Each point is reached from the start by the listed moves, each made once or not at all, plus a little noise. Say if it took an odd or an even number of moves. Then give how often each move was made.

Moves:
(1): [1.22 1.65 1.38 0.34]
(2): [-1.90  2.43 -0.24 -1.03]
Start: [-0.98 -1.02 -0.17  2.60]
Points:
[0.23 0.78 1.60 2.67] -> odd (1, 0)
[-2.89  1.36 -0.65  1.85] -> odd (0, 1)

Moves:
(1): [ 0.48 -1.53  1.05  0.49]
(2): [ 0.90  1.88  0.03 -1.73]
(3): [ 0.07 -0.47  1.32  2.18]
(4): [ 0.87 -0.78 -2.12  1.28]
Start: [0.61 0.45 0.02 0.47]
Points:
[ 1.12 -1.57  2.32  3.20] -> even (1, 0, 1, 0)
[ 2.02  0.83  1.11 -0.70] -> even (1, 1, 0, 0)
[ 2.02 -2.24  0.19  4.38] -> odd (1, 0, 1, 1)
[ 1.53  2.38  0.05 -1.31] -> odd (0, 1, 0, 0)

Moves:
(1): [-0.04  0.01 -0.49 -0.18 -1.40  3.12  1.11 -1.35  0.84  0.77]
(2): [ 0.21  0.92  1.90  0.41  1.81 -1.88 -1.39 -1.39 -0.27 -2.62]
(3): [-1.34 -0.83 -1.14 -0.14 -0.26 -2.00  0.18 -0.90  1.86 -0.30]
(4): [ 1.11  1.34 -0.70  0.84 -0.08 -0.45  1.53  0.11  1.56 -2.16]
(5): [-0.35 -1.59  0.77  0.49  0.46  1.02 -1.66  0.83  0.03  2.51]
(6): [-0.15  0.50 -0.06  1.01  0.24  0.04  0.54 -0.67 -1.11 -0.92]
(7): [-0.09 -0.35  0.55 -0.33  0.84 -1.26  1.08 -0.78  1.63  1.95]
(8): [-3.72  0.72 -2.73 -1.69  0.10  2.36  0.07  1.35 -0.61  0.88]
Start: [-0.31 -0.34  1.40  0.50  0.56  0.35  0.64 -0.87 -0.69  0.64]
Points:
[-0.52  0.26 -0.39  1.04  0.04 -2.09  2.41 -1.73  2.64 -1.84] -> even (0, 0, 1, 1, 0, 0, 0, 0)
[-0.60 -0.36  1.34  1.03  0.17  2.30  3.56 -3.64  0.68  2.46] -> odd (1, 0, 0, 0, 0, 1, 1, 0)
[-5.33 -0.79 -2.04 -1.73  1.18 -0.57  1.94 -1.21  2.20  3.16] -> odd (0, 0, 1, 0, 0, 0, 1, 1)
[-2.15 -3.13  1.58  0.63  1.45 -1.96  0.24 -1.54  2.85  4.73] -> odd (0, 0, 1, 0, 1, 0, 1, 0)
[-1.92 -1.12  0.66  1.01  1.34 -2.95  2.18 -3.34  1.73  1.43] -> odd (0, 0, 1, 0, 0, 1, 1, 0)
